Each row of a before or after table is a point. The points were changed in one or more steps. Then noise was added and the rows were shuffled. The steps act on how far a point lies along the listed directions, d1 being the first. Write out the steps. A step turns or swaps two directions, mirrors them in a line or flattens them onto one, adds a multiple of one to another, or multiplies one. Angles are multiples of 10 degrees, from the lower direction toward the higher: turns from -170 to 170, lines from 10 to 170 but not 90. Use the fewest steps. Two steps may share a direction if one is a turn and the other turns, adds or multiplies; they go together, in the order done. Otherwise the lowest direction goes first.
In the rows, zero is written as 128.

Directions:
(1): [164 161  90]
(2): [102 100  79]
(3): [ 85 172 126]
Before:
[[125 183 130]
 [100 106 151]
 [123  66 130]
 [121  84 116]
 [ 99 211 157]
 [115 182 162]
 [134  92 104]
 [115 186 158]
 [ 82 105 107]
 [ 93  93 107]
 [118 197 149]
 [113 122 135]
 [107 179 146]
 [ 82 124 109]]
After:
[[ 64 141 110]
 [174 114 188]
 [119 119 133]
 [179 115 187]
 [182 118 146]
 [ 90  81  96]
 [ 93 112 148]
 [ 97 135  88]
 [110  77 114]
 [170 102 166]
 [192 108 173]
 [ 82 124 103]
 [196  90 194]
 [ 78  95  93]]
Steps: mirror d1 and d3 in the line at 170 degrees; multiply d2 by 1.3

Directions:
(1): [ 54 116 149 165 114 123]
(2): [111 155 109  89  73  86]
(3): [139 164  77 185 112 139]
Before, 10 rows:
[[142 139 136 109 125 125]
 [164 122 115 131 181 131]
 [111 126  99 140 137 134]
 [150  72 177  58 164 130]
 [172 115 166 166 210 183]
 [154 146 136 140 141 144]
 [120 105 128 113 124 117]
 [107 142 134 140 117 122]
 [137 140 130 128 114 107]
 [ 43  51 234  98 157 124]]
After, 10 rows:
[[144 197  94  78  59  83]
 [118 159 131 133 109 121]
 [134  99 134 108 138 123]
 [126 123 145 150 135 123]
 [100 147  95 121 107  81]
 [194  85 182   5 174 128]
 [125 130  99 132 139 134]
 [ 99  83 171  68 111  96]
 [146 136 137 131 147 138]
 [103 128 149 125 126 128]]
Steps: turn d1 and d2 by -150 degrees; add 0.3 times d2 to d3

Directions:
(1): [153 132 104  39 119 160 153 119 153]
(2): [158 111  76 147 169 151  81  75 132]
(3): [130 182  81 140 128 145 164 133  60]
(4): [109  94 131  86 106  85 104  91  65]
(5): [151 166 175 103 205 103 127 122 114]
(6): [175 174 115 137  86  67 120 105 156]
Before:
[[171 112 155 123 144  88  97  97 134]
 [172 158  83 152 146  87  80  69 135]
 [102 137 122 135 116 158 182 140  46]
 [116 141  91 149 134 132 110 136  32]
 [134 121 118 114 110  75  77 108 153]
 [158 164  81 132  29 159 177 164 142]
 [ 77 111 101  92  76 201 166 144 122]
 [ 99 129 104 183 182 166 106 125  82]
 [156 128 140 141  72  74  89 100 151]
 [177 106 115  86 127  80  98  58 134]
 [ 80 139 114  97  85 190 194 196  83]
 [136 182 117 106 116 132 149 138 131]
 [159 155  78 157 137  94 101  76  64]]
After (13 x 9):
[[133 124 112 117  77  49  90  79 112]
 [158 118  72 144 103  97 109  68  94]
 [124 117 191 117 209 181 128 178 188]
 [ 87  81 156  86 131 128 104 122 118]
 [156 121  85 149  85 121 123 105  97]
 [141 168  75 136 120  96 100 109 106]
 [122 137 150 131 113 119 116 140 171]
 [108 144 181 105 210 168 134 135 136]
 [178 173 212 122 164  93 133 156 165]
 [176 187 103 152 110  97 111  98 110]
 [141  75 148 105 158 125  62 120 157]
 [137  79 176 127 175 161 118 121 182]
 [152  84 130 117 110  69  67  72 142]]
Steps: flatten d1 and d6 onto the line at 100 degrees; swap d2 and d4; turn d3 and d5 by 170 degrees

Directions:
(1): [ 75  96  89 134 121 127  84 111 122 194  71  98  88 124]
(2): [115  62 104 114 163 197 149 176  75 118 124 142 156 124]
(3): [172 142 106 161 149 148 187 128 132 198 165  73 122 109]
Before, 12 rows:
[[ 96  93 132 124 125 132 108 119 126 113 115 136 124 120]
 [111 150 143 132 120  75 122  99 142 128 119 151  96 128]
 [135 137 114 159 128 124 124 101 141 201 110 126 105  97]
 [ 88 102 125  80 140 140 106 143 105 107  88 140 141 135]
 [175 117 114 152 170 205 192 162  93 167 177  87 152 102]
 [115 190 135 142  73  44 102  60 201 197 113  98  94 136]
 [134 101 116 129 153 184 175 156  81 111 128 131 131 126]
 [143 165 120 178  71  71 105  71 157 215 141  73  60 129]
 [142 135 102 153 126 128 141 113 143 187 131  93 114 113]
 [117 124 129  94 147 155 146 145  89  66 128 136 146 142]
 [ 75  82  93 118 136 151  89 128 118 167  86 138  98 118]
 [142  96  93 151 161 181 191 160  99 194 128 113 124  95]]
After (12 x 14):
[[167 164 119 134 153 147 199 120 111 140 171  76 129 129]
 [ 93  90 121 117 159 136 138 141 102 111 115 166 121 122]
 [134 145 120 116 137 120 151 124 131 176 127  85 117 125]
 [ 82 140 114 128 101  84  72  90 170 173  89 130  75 124]
 [120 191 157 137  76  44  97  82 191 135  92 149  83 119]
 [ 90 138 138 112  92  87  58 100 150 102  81 154 111 133]
 [150 205 174 143  95  80 104  87 171 108 145 119 112 126]
 [119 111 127 138 129 132 131 110 139 146 133 103 117 111]
 [ 87 133 135 125  99  97  53  93 143 119  69 188 115 120]
 [ 46  73 143  97  66 102   4 125  96  61  61 191 105 169]
 [160 181 142 155 118 105 166  98 145 145 140  96  99 124]
 [ 31  50 125  69 103 140  58 143 104  89  56 200 147 154]]
Steps: add 1 times d1 to d3; turn d2 and d3 by 140 degrees

Directions:
(1): [112  84 192 161 151 147  80 172 116 164 136  71 135 108 143 107  66  70
 131 131]
(2): [110 155 106 138  91 178 116 118  86 130 162 102 186 135 131 121  71 200
  98  70]
(3): [ 77 160 160 151  56 141 120 156 186 138 143 180 114  90 192  99 133 150
 146 149]
(4): [ 74  94 105 140 125 127 143 145 123 123  62  83  76 188 184 139 140 152
 161  78]
(5): [115 197  98 167 162 162 162 133  62 148 117 158  88 104 135  77 139  73
 118  99]
(6): [162 137 139  30 119  97 119 118  70 187 140 140 121 139 193 108 110 133
 164 137]
Before:
[[129 148 118 134 141 148 143 123  96 134 132 149 119 114 126 110 128 117
  120 121]
 [133 147 113 112 149 129 143 136  82 157 118 132 108 130 151 104 125  96
  139 114]
 [140 120 124 121 138 111 125 134 123 128 126 123 128 128 137 127 124 117
  138 124]
 [138 134 144 103 122 124 112 137 115 165 145 141 129 109 138 109 111 117
  132 136]
 [128 142 132 116 122 129 135 139 113 153 119 138 125 125 157 110 130 128
  135 123]
 [116  99 148 136 153 118 119 144 147 121 114 119 107 136 106 133 139  97
  129 146]
 [110 129 120 138 113 125 131 124 139 117 127 144 110 126 145 129 138 139
  133 129]
 [153 143 128 106 136 118 133 117 138 134 134 150 147 111 112 131 138 118
  117 150]
 [148 153 128 121 144 127 143 128 103 146 134 148 122 110 129 110 131 111
  125 126]
 [143 151 131 144 154 122 133 136 127 132 124 155 114  99 109 112 148  63
  123 160]
 [128 122 104 128 148 130 141 123 117 109 125 129 121 128 115 139 141 118
  118 124]
 [144 154 128 126 139 113 141 130 127 126 135 163 110 107 122 118 152  92
  127 154]
 [129 122 138 110 131 126 118 140 114 155 118 130 122 133 166 114 119 125
  153 119]]
After, 13 rows:
[[132 126 115 147 151 137 140 133 113 126 109 115 134 134 109 129 132 124
  114 110]
 [138 119 126 145 151 138 120 133 124 130 133 117 138 117  81 131 119 108
  107 124]
 [150 137 134 118 142 111 137 120 158 127 125 157 134 104 105 133 156 101
  122 163]
 [160 131 137 125 174  82 151 135 153 115 108 171  75 105 105 129 189  44
  143 189]
 [120 151 113 155 136 161 142 124 103 122 133 145 126 113 117 113 125 125
  110 113]
 [154 131 151 132 179  82 144 145 160 134  99 178  65  88 114 114 194   6
  148 208]
 [129 116 129 142 138 111 127 140 148 114 117 130 119 121 128 129 138 107
  138 131]
 [126  94 175 107 157  78 121 157 174 138  97 154  61 126 141 121 174  54
  166 193]
 [128 106 123 158 160 137 126 137 129 119 105 108 128 137 112 135 129 111
  127 111]
 [136 117 112 111 138 112 134 113 111 124 121 133 109 140 135 136 136 125
  133 127]
 [112 133 121 129 121 125 137 136 139 118 128 154 106 113 147 125 149 118
  133 141]
 [106 137 109 185 157 147 152 147 132 112 106 127 107 120 105 117 146  84
  118 114]
 [138 146 125 160 151 133 148 134 130 121 125 145 119 106 101 118 144 103
  113 128]]
Steps: multiply d2 by 3; turn d3 and d6 by 150 degrees; add -0.3 times d5 to d6

Directions:
(1): [ 93  99 199 126  50 147 145 104 114 127 153 142  84 124  91  92 131 115
 139  83 100  86 176 112 102 142  60 159 144 193 114 175]
(2): [121 161 121 130 154 126 172 115  67 100 128 158  39 167 145  93 164 161
  94 117 142 123 127 172 159  70 144 200 176  79 109 131]
(3): [ 79  84  89 125 144  96 132 210 125 140 117 145  94 131  71 177  98 146
  95 114  92 172 134  80 159  57 141 139 128 188 167 140]
(4): [107 181 109  75 171 121 148 151 110 100 194 102 153  88  98 111 102 151
 143 176  97  89 123 109 111 142  71 123 217 112 185 112]
(5): [ 78 114 133 131 140 110 114 156 117 178 105 161  87  74 156 131 162 160
 188  65 118 150 144  81 120 187 153  96 187  82  90  81]
Before:
[[101 142  91 122 148 120 166 110  69  87 145 148  67 157 108 106 128 148
   72 164 121 120 104 174 173  13 132 194 150 116 141 155]
 [138 112 119 128 123 106 110 123 144 129 127 112 146 136 138 148 138 102
  141 133 116 169 113 102 117 126 137  98  88 156 118 137]
 [101 190 142 126 132 152 168  74  68  85 183 124  86 136 135  50 151 145
  137 140 118  45 137 149  94 135  46 141 189  65 137 110]
 [139 150  90 131 178 127 109 131 120 142  71 160  89 128 186 149 190 137
  139  99 156 165  80 163 158 123 220 130 157  28  63 109]
 [148 116 154 155 104 139 139  88 115 148 104 138 106 124 179  83 158 132
  155  97 144 102 148 139 106 161 138 131 136  91  87 119]
 [135 196  95 128 189 111 145 138  89 102 136 158  83 112 180  94 166 167
  105 161 148 153 104 180 160 101 165 156 175  33 123  88]
 [160 157 172  95  97 175 137  67 109  92 161  99 160 120 145  68 114  91
  137 146 133  64 116 148 101 192  67 140 116 133 109 149]
 [103 184  88  92 186 108 129 184 108 142 163 134 100  75 116 118 123 163
  158 145 106  97 128  83 133 120 103 122 222  79 151  65]
 [146 132 114 101 152 140 138 170 119 117 125 111 128 150 108 138 110 151
  103 138 148 144 100 139 149  91 138 134 122 151 163 140]
 [ 76 123 142 115 121 108 170 159  78 112 158 148  61 134  83 131 134 129
  120  93  89 104 169 102 147  73  67 173 159 164 144 150]
 [152 133 131 129 136 150 153  98 116 101 152 111 125 129 123 104 131 138
   88 157 152 122 117 146 123 118 124 132 136 121 124 118]
 [ 30 125 155  84 115 128 148 149 106 107 185 141  95  70  97  99 153 159
  158 113  85 106 177  70 109 150  70 134 249 125 143 116]]
After:
[[122  72 136 158  95 123 148 138 114 144  98 148  78 150 120 117 124 131
  105  94 117 131 157 115 133  81 137 157 104 169 121 155]
 [140 119 130 127 120 111 105 108 144 133 130 110 151 125 151 136 148 101
  158 128 120 158 114 105 108 152 133  91  97 140 106 128]
 [ 91 167 129  92 137 120 135 165 108 137 180 135  89  74  91 100 116 147
  162 127  90  71 153  76 115 130  58 134 220 124 149  95]
 [ 74 141 160  82  98 148 167 115 106  57 211 114 121 124  71  85 127 131
  103 164  94  77 167 118 115  95  39 175 204 166 172 163]
 [132 115 104 132 157 131 145 138 115 118 135 124 109 124 117 130 129 153
   83 146 143 155 112 123 139  97 151 126 138 122 131 105]
 [ 83  99 149 131 107 134 110 139 119 166  81 179  49 101 143 139 188 131
  167  37 116 147 131 114 134 149 168 134 171 100  51 141]
 [126 181  86 120 175 124 158  82  69  93 142 141  92 137 161  90 155 157
  105 174 146 111  87 193 161  66 151 169 173  40 118 115]
 [155 190 144 108 142 138 176  83  81  66 180 111 120 162 129  93 143 110
  110 161 135  63 135 179 137  91  60 180 143 100 140 146]
 [ 78 145 122 131 151 102 141 170  87 135 131 183  42  85 147 103 165 173
  126 104 115 161 139 125 152 109 145 152 193  84 116 102]
 [157 157 126  98 160 148 130 143 118 127 125 108 142 125 150 117 135 157
  144 133 165 130  96 147 130 152 143 111 149  94 136 109]
 [121 101  80 105 154 122 136 187 110 105 118 122 123 150  90 158  75 118
   65 147 108 157  98 105 171  60 136 154  80 189 162 154]
 [ 69 139  78 134 159 114 173 165  68  86 158 141  53 171  71 119 110 155
   65 143  91 111 129 118 150  13  85 167 150 138 187 134]]
Steps: turn d1 and d5 by -70 degrees; add -0.3 times d5 to d2; mirror d3 and d4 in the line at 80 degrees
